Every row gives one point. The ring and each string are closed loops that go straight from each point to the next, and from the last back to the first. Before rounding, they use only three directions, however many columns there are. How many times does the string pass through the ring? Passing back the other way cancels.
(in the rows, 128 means zero)

Ring:
[[169 119 124]
 [174 156 116]
 [156 174 108]
 [124 159  95]
 [103 141  98]
 [ 90 129 122]
 [ 97 122 160]
 [125 110 162]
 [146 105 146]]
String:
[[114 135 140]
 [ 94 142 179]
 [ 84 127 200]
 [ 98 115 191]
 [114 119 199]
 [131 134 173]
 [135 119 136]
 [142  99 122]
 [159  80 125]
 [165  83 124]
 [157  87 111]
 [137 132 129]
 [144 137 151]
 [158 107 166]
 [148  86 156]
 [135  96 173]
 [123 126 190]
 [127 140 153]
 [126 121 123]
 [110 142 167]
 [ 81 143 184]
 [ 64 125 154]
 [ 80 143 153]
 [118 145 139]
 [110 126 116]
 [ 95 107  92]
 [ 65 114 105]
 [ 76 108 106]
 [109 118 116]]
Times through: 0

Ring (8 x 4):
[[177 144 136 110]
 [190 154 127 120]
 [155 151 126 137]
 [118 144 130 146]
 [ 62 124 138 154]
 [ 56 106 139 148]
 [ 81 103 138 137]
 [137 122 139 116]]
String (29 x 4):
[[192 148 120 127]
 [140 136 130 132]
 [130 144 136 131]
 [145 160 131 138]
 [140 153 123 149]
 [126 134 124 147]
 [123 129 130 139]
 [ 92 137 139 143]
 [ 42 139 147 156]
 [ 41 121 139 162]
 [ 67 110 130 157]
 [110 124 133 138]
 [ 85 128 143 138]
 [ 28 102 145 151]
 [ 27  81 139 153]
 [ 80  90 130 144]
 [105 113 134 135]
 [ 98 126 144 129]
 [107 122 142 126]
 [130 121 130 132]
 [141 117 129 127]
 [132 127 133 130]
 [143 140 144 113]
 [190 152 145  94]
 [200 153 137 100]
 [190 158 138 105]
 [159 150 137 118]
 [191 162 134 113]
 [235 163 118 115]]
Times through: 4
String, 26 rows:
[[227 171 125 112]
 [175 164 132 123]
 [143 147 133 131]
 [134 132 129 135]
 [161 143 117 144]
 [152 153 121 147]
 [140 160 129 143]
 [134 154 134 137]
 [132 139 133 134]
 [153 135 124 135]
 [201 151 117 128]
 [233 172 124 111]
 [201 164 134 108]
 [154 144 137 119]
 [139 132 133 127]
 [171 128 130 116]
 [168 126 136 107]
 [151 128 147 101]
 [129 130 144 116]
 [129 128 138 124]
 [142 123 132 124]
 [136 130 136 124]
 [138 141 143 116]
 [176 152 143 103]
 [216 157 132 101]
 [226 156 123 110]]
Times through: 3

Ring:
[[126 131 125 147 148  79]
 [115 141 101 151 129  75]
 [105 141  83 162 104  91]
 [ 94 140  84 170  92 106]
 [ 85 141 106 168 104 108]
 [ 84 139 141 162 129 108]
 [ 99 122 159 164 135 128]
 [119 106 151 169 126 145]
 [130 104 142 166 127 138]
 [133 112 138 158 137 116]]
String, 26 rows:
[[ 95 141 153 149 154  85]
 [ 87 143 180 146 171  86]
 [102 129 146 158 138 110]
 [110 111 137 173 112 146]
 [124  83 143 189  91 198]
 [127  91 164 174 124 168]
 [112 127 157 151 155 100]
 [119 114 122 169 112 133]
 [140  91 117 179  97 164]
 [143  97 123 169 114 143]
 [151 105 129 156 138 114]
 [134 134 150 133 181  57]
 [110 139 141 146 155  76]
 [116 124 111 164 114 114]
 [124 130  92 158 115  92]
 [116 150  93 144 136  53]
 [104 151 118 144 147  60]
 [103 142 126 151 140  80]
 [100 144 119 153 134  81]
 [ 91 155 115 149 137  66]
 [102 135 118 161 122 102]
 [ 99 130  96 173  93 122]
 [ 83 130  71 190  55 148]
 [ 69 158 136 155 136  82]
 [ 82 152 155 146 159  74]
 [104 126 122 166 116 119]]
Times through: 4

Ring, 6 rows:
[[138 107 120  87 163 105 169 119 124]
 [113 133 117 147 163 133 138 164 121]
 [106 146 129 168 133 140 116 162 116]
 [116 147 137 153  97 137 111 136 119]
 [144 117 143  86  95 104 143  84 120]
 [149 100 138  63 130  88 167  81 119]]
String:
[[154  73 180  30 131  37 176  30  92]
 [137 106 146  85 134  89 155  92 111]
 [137 125 118 105 124 125 148 122 131]
 [134 129 117 113 124 130 144 129 132]
 [141  93 147  69 157  74 170  86 107]
 [144  76 152  49 182  55 187  76 101]
 [145  88 124  60 185  83 189 103 119]
 [139 118 101  97 159 126 166 137 138]
 [132 132 106 118 133 139 146 142 137]
 [128 121 123 114 150 117 150 133 122]
 [121 111 137 114 171  99 154 130 109]
 [112 117 125 132 194 111 154 157 111]
 [105 117 137 142 196 104 147 157 101]
 [117 125 134 132 152 115 140 139 113]
 [108 125 142 144 163 109 135 145 103]
 [ 95 135 142 173 169 120 122 168 100]
 [ 98 151 123 183 146 148 114 180 117]
 [114 157 103 167 120 166 118 175 138]
 [125 136 120 131 123 134 134 138 128]
 [116 136 136 143 125 126 125 138 115]
 [ 98 142 166 172 116 114 101 136  93]
 [105 154 147 174  94 138  97 143 110]
 [118 156 125 159  86 153 107 145 129]
 [123 155 123 150  80 153 110 139 132]
 [123 143 154 139  71 124 107 108 112]
 [128 131 169 120  69 103 112  84 103]
 [137 134 149 111  65 117 120  89 119]
 [141 141 117 113  79 143 130 116 140]
 [135 132 121 113 109 130 138 122 131]
 [136 120 138 100 114 108 143 102 119]
 [145 101 160  70 111  77 153  66 106]
 [157  80 176  32 113  46 170  29  97]]
Times through: 3

Ring (7 x 11):
[[154 136 159 119 118 122 113 139 101 115 128]
 [146 124 149 103 108 147 109 109 112 122 140]
 [144 129 156 120 124 155 111 115  99 139 154]
 [151 148 174 154 151 135 118 153  75 147 156]
 [147 155 181 162 163 112 123 168  73 137 146]
 [139 155 178 150 161  87 126 169  87 112 127]
 [148 148 170 137 141  94 121 162  94 107 121]]
String, 26 rows:
[[122 152 177 149 175  91 130 153  92 115 136]
 [152 172 196 187 183  84 130 205  57 133 138]
 [112 145 169 130 166  80 130 139 110  95 123]
 [120 137 161 118 148  99 124 126 114 100 127]
 [152 151 174 148 146 109 120 164  82 125 135]
 [171 167 189 175 156  90 123 206  61 128 128]
 [161 165 184 162 154  71 125 201  75 106 112]
 [129 140 161 115 139  83 123 140 116  86 110]
 [118 128 152 101 134 108 120 108 126  95 125]
 [112 123 147  90 128 105 120  98 136  86 120]
 [140 129 151 101 114 112 114 121 120  97 118]
 [131 130 154 108 127 119 117 116 116 107 130]
 [158 141 165 133 127 129 113 147  89 129 138]
 [182 138 161 132 103 154 104 150  81 144 144]
 [159 119 144  98  91 165 102 104 110 131 144]
 [107 105 132  66 109 141 112  59 150  96 134]
 [114 119 145  90 126 127 116  88 132 102 134]
 [162 138 163 135 123 151 110 139  84 145 152]
 [166 135 162 137 119 170 106 133  79 159 164]
 [180 147 174 161 129 165 108 162  59 171 167]
 [164 148 173 152 138 136 114 160  73 146 150]
 [172 153 179 165 142 140 114 173  61 157 156]
 [176 160 186 181 153 145 115 184  47 171 166]
 [152 155 182 169 163 132 120 166  64 155 161]
 [110 131 157 113 151 111 123 109 119 106 137]
 [125 139 164 127 150 111 122 130 104 114 137]]
Times through: 3

Ring:
[[ 86 131 129 151  89 114 139 149 182  95  99 122]
 [ 99 120  99 139 102  68 161 127 174 122 112 100]
 [122 111  89 120 126  54 166 114 152 143 125  95]
 [152 113 101 104 169  72 166 105 129 148 128 106]
 [165 119 121 101 190 100 157 108 120 140 125 121]
 [163 122 147  99 183 140 131 126 111 128 122 144]
 [142 119 158 102 143 164 104 150 113 120 122 158]
 [118 120 158 115 109 165  98 163 130 109 117 158]
 [ 92 129 146 142  89 141 118 160 167  94 103 140]]
String (28 x 12):
[[100 119  79 144 110  35 185 111 184 128 111  80]
 [111 102  61 121 105  15 179 106 161 157 132  75]
 [125  92  72  99 108  36 156 115 133 169 145  92]
 [130 101 101 100 117  80 137 128 127 152 137 115]
 [131 124 123 123 148 102 152 124 148 121 113 119]
 [154 129 109 122 194  76 184  96 147 129 112 102]
 [170 120 105 104 207  73 180  91 127 146 124 104]
 [169 102 105  82 175  83 148 108 101 165 143 117]
 [154 106 118  91 156 102 136 122 110 150 136 126]
 [157 107 124  89 160 111 131 125 106 148 136 132]
 [142 118 131 108 152 119 135 130 127 130 123 132]
 [163 139 158 118 207 150 148 120 130 106 104 143]
 [175 130 171  98 205 176 121 132 103 115 116 162]
 [163 108 163  77 155 176  88 152  82 137 138 170]
 [137 108 142  95 125 143 103 150 110 134 132 150]
 [129 115 137 109 125 131 119 144 128 126 124 140]
 [127 139 158 135 153 153 134 141 153  92  98 143]
 [114 132 174 128 117 185  98 167 142  90 104 165]
 [117 136 151 137 135 144 133 144 158  95 100 139]
 [121 114 127 114 115 117 125 142 136 127 123 132]
 [109 113 131 117  95 124 114 153 140 122 122 136]
 [108 131 139 139 119 127 136 143 164 100 102 131]
 [ 88 148 146 167 113 132 149 146 196  73  82 127]
 [ 60 155 140 191  85 119 159 150 228  56  69 116]
 [ 80 119 112 144  67  92 137 149 178 111 110 114]
 [103 105 106 117  82  88 128 144 146 136 129 118]
 [119 126 125 131 132 107 148 131 156 114 110 121]
 [100 140 109 162 132  73 185 116 198  97  90  94]]
Times through: 4
String, 31 rows:
[[ 86 111  79 140  77  41 165 126 181 132 118  86]
 [ 98 128  87 152 118  44 189 111 193 117 103  82]
 [117 135 109 147 149  75 182 111 180 109  99  98]
 [121 119  83 132 140  40 188 102 169 135 115  83]
 [133  95  60 102 127  14 177  99 138 173 143  78]
 [146 115  77 116 172  32 195  88 149 151 124  81]
 [145 128 108 125 181  75 181 101 152 127 111 102]
 [136 127 124 125 160 102 158 119 148 119 111 118]
 [143 109 112 101 145  92 142 122 123 145 132 119]
 [140 124 126 118 161 107 151 121 140 124 115 122]
 [157 131 132 117 194 112 162 110 136 121 111 123]
 [146 120 129 109 162 114 143 124 129 129 120 128]
 [144 101 120  88 131 110 119 135 107 152 141 133]
 [169 102 135  74 165 132 113 132  84 155 144 147]
 [174 108 151  75 176 154 106 136  82 145 139 158]
 [145 100 134  84 128 133 103 145  98 148 142 147]
 [141 101 137  85 122 138  99 150  99 145 141 150]
 [129 119 133 115 133 123 130 137 136 122 119 133]
 [127 122 135 119 135 124 132 137 140 118 116 133]
 [125 104 136  97 102 136  99 156 114 136 135 147]
 [114  99 152  92  72 167  67 179 105 132 139 168]
 [ 99 125 175 126  82 192  78 183 140  92 109 172]
 [ 88 138 177 147  87 187  96 178 166  73  93 164]
 [ 82 117 152 130  54 159  87 181 152 101 114 155]
 [ 99 113 133 122  79 128 109 160 147 117 120 138]
 [115 122 131 127 118 118 134 141 151 114 113 129]
 [ 97 140 139 155 117 124 147 142 183  86  91 125]
 [ 92 143 135 162 115 116 155 139 192  83  87 119]
 [110 132 129 142 127 110 150 134 169 103 101 120]
 [104 112 111 124  93  92 135 140 154 127 121 117]
 [ 98 100  94 116  70  71 132 141 149 144 133 109]]
Times through: 1

Ring, 6 rows:
[[100 120 139 100 124 112 110 124  90  80  86 136 103 141]
 [112 138 124 137 126 111  76 136 119 109  81 145  72 157]
 [138 136 107 161 129 118  90 135 149 154 115 145  98 142]
 [159 117 108 131 132 116 155 112 145 170 169 142 171 101]
 [148  98 122  97 130 119 186 102 116 142 173 132 201  85]
 [116  96 137  85 125 122 163 111  89  96 130 126 169 105]]
String, 31 rows:
[[103 101 134 112 122 133 125 131  93  88  97 121 131 129]
 [122 103 119 139 124 139 124 135 119 123 117 122 139 125]
 [115 118 132 103 126 111 125 119 101 100 109 138 123 129]
 [ 94 139 153  61 126  80 109 105  71  56  78 155  84 145]
 [ 87 145 152  75 125  82  85 115  74  52  59 155  59 160]
 [ 90 156 148  85 126  77  69 118  84  60  53 161  40 170]
 [104 156 138 100 128  80  73 119 101  85  70 162  51 163]
 [122 138 126 116 128 100 101 121 116 114 103 150  95 142]
 [122 157 119 142 129  95  62 132 133 124  83 159  52 164]
 [133 154 106 172 130 108  57 142 154 151  93 155  58 163]
 [138 121 101 182 127 140  91 148 154 161 116 130 111 140]
 [135 113 110 155 127 135 117 136 138 147 126 129 134 127]
 [142 128 113 134 130 112 121 121 136 148 134 145 128 125]
 [157 145 109 130 135  92 123 109 150 167 150 161 124 122]
 [166 141 100 150 135 103 123 116 164 187 160 157 133 119]
 [161 123  94 174 132 129 119 132 168 190 154 139 142 119]
 [144 112 104 164 128 138 120 137 148 162 137 129 142 122]
 [146 110  98 180 127 147 112 144 157 171 135 125 139 125]
 [154 128  93 188 130 133  96 143 170 184 134 138 117 134]
 [148 138  95 190 130 127  79 145 170 178 120 143  95 145]
 [134 120 104 174 126 138  93 146 148 153 113 130 111 140]
 [128 114 112 156 126 136 108 140 134 138 115 128 123 133]
 [122 137 122 130 128 106  93 127 123 120 100 148  90 145]
 [110 155 134 108 128  83  76 120 108  95  77 162  56 160]
 [ 90 157 142 104 125  84  53 128  93  67  45 159  28 177]
 [ 91 130 137 118 122 113  75 137  94  74  59 138  66 162]
 [109 105 123 142 122 141 106 143 112 107  94 120 117 138]
 [116 114 128 118 125 122 121 126 107 107 108 132 125 130]
 [110 123 140  84 126 100 127 111  89  86 104 143 118 130]
 [ 92 125 157  49 125  87 132 101  61  49  88 146 110 132]
 [ 91 106 148  81 121 117 129 120  71  60  86 127 123 132]]
Times through: 4
